Every row gives one point. The window is the flat piece filled in between its corners: a triangle in 3 columns, a solid with four corners in 4, and so on. A path goes straight from each point to the next, and from the last back to the first. List the points from which the path goes on through the window.
(in the rows, 128 means zero)

Window (3 x 3)
[[149 139  63]
 [102 163 147]
 [130 172 137]]
Path:
(1): [106 185 114]
(2): [154 185  48]
(3): [149 119 107]
(4): [160 132  90]
(5): [138 146  58]
(6): [136 166  85]
(7): [154 139  92]
(8): [137 144 122]
Through the window after points: 4, 8

Window (3 x 3)
[[127 148  90]
 [176 172 169]
 [106  98 163]]
Path:
(1): [120 146 174]
(2): [107 138 132]
(3): [155 113  99]
(4): [ 99  68 140]
(5): [ 75 132 174]
(6): [156 197 119]
(7): [173 146  99]
(8): [146 135  92]
(9): [106 167 106]
(10): [159 177 179]
(11): [183 107 180]
(12): [166 119 143]
Through the window after points: 2, 8, 12

Window (4 x 4)
[[ 57 123 129 127]
 [ 83 135  44 141]
 [165  89 134 120]
 [125 135 192 133]]
Path:
(1): [119  68 129 173]
(2): [150  92 107 182]
(3): [126 137 106  89]
(4): [151 108 135 107]
(5): [143  82 131 145]
(6): [ 78 116 121 166]
(7): [ 92 145 100  92]
(8): [110 116  86 103]
(9): [ 84  90  94 186]
(10): [ 76  90 123 181]
(11): [ 81 143 114  92]
(12): [183 138 152  84]
Through the window after points: 4, 6, 10

Window (6 x 6)
[[132  88 157  75 128  90]
 [121 146 142 178 102 178]
 [130 178 209 219 137 161]
 [132 103  69  76 162  85]
 [100  74 139 126 162 133]
 [167  82 127 133 137 105]]
Path:
(1): [ 91 116 141 136 105  94]
(2): [ 82  85 113  93 112  37]
(3): [177  79 132  72 148 142]
(4): [144 124 155 134 151 159]
(5): [104  89 152 200  84 113]
(6): [101 119 141 196 118  96]
(7): [120 131 167 119 148 202]
(8): [176 139 171 132 165 158]
(9): [108 147 153 181 132 121]
(10): [117 128 138 193 140 112]
(11): [146 116 134 105 144 181]
(12): [129 120 149 129 148 144]
Through the window after points: 8

Window (6 x 6)
[[129  99 199 123  36  64]
 [137  80 159 193 184 158]
 [101 144  99 159 129  77]
 [124 142 219 137 106  74]
 [101 111  87  92 161 142]
 [173 161  72 118 155 201]]
Path:
(1): [113 103 161 179 155 151]
(2): [122 128 156 171 105 125]
(3): [163 119 154 139 124 115]
(4): [176 132  96 120 161 150]
(5): [127 137 112 135 146 175]
(6): [ 97 132 117 135 110 156]
(7): [169 125  89 141 160 125]
(8): [189 106  99  93 165 102]
(9): [ 74 135 128 129  99 164]
(10): [109 122 163 162  93 119]
(11): [137  99 151 144 125  90]
(12): [174 111 110 134 137  72]
(13): [ 87 161 143 133  89 177]
(14): [ 81 155 197 147 119 103]
(15): [203 102 140 121 112  57]
(16): [165  89 163 163 164 115]
Through the window after points: 4, 8, 10, 12, 14, 16

Window (8 x 8)
[[137 143 111  98 111 125 111 143]
 [ 97 127  91 154  73 106 146  36]
 [199  32 192 186 136 121 132 112]
 [115 177 110 156  77  93  79 126]
 [150 198 137 121 173 132 136 142]
 [ 62 130 127 138 205 187 109 185]
 [101 191  25 150 125 125 154 115]
 [129  87  98 131 185  47 165 124]]
Path:
(1): [133 143 105 116 183 147  89  44]
(2): [ 90  97  99 190  60  94 172 151]
(3): [ 98 138 172 120 122  98 151 165]
(4): [181 132  98 171 130 140  69  53]
(5): [112 107  76 118 163 133  50  96]
(6): [130 110 153 168 131 130 144 135]
(7): [127 184 136 131 150 121 150 153]
(8): [169 168 114 119 175 138 104 104]
(9): [151 122 102 151 164 128 115 101]
(10): [148  95 179 172  87 108 161 154]
(11): [116 143 108 128 116 119 142 151]
(12): [141 141 122 114 166 117  89 118]
(13): [127 163  81 125 133  99  45  87]
(14): [117 163 123 155 103 116 136 148]
(15): [105 124 133 135 127 117 147 131]
(16): [134 119 119 143 163 113  98 115]
Through the window after points: 5, 7, 9, 11, 13
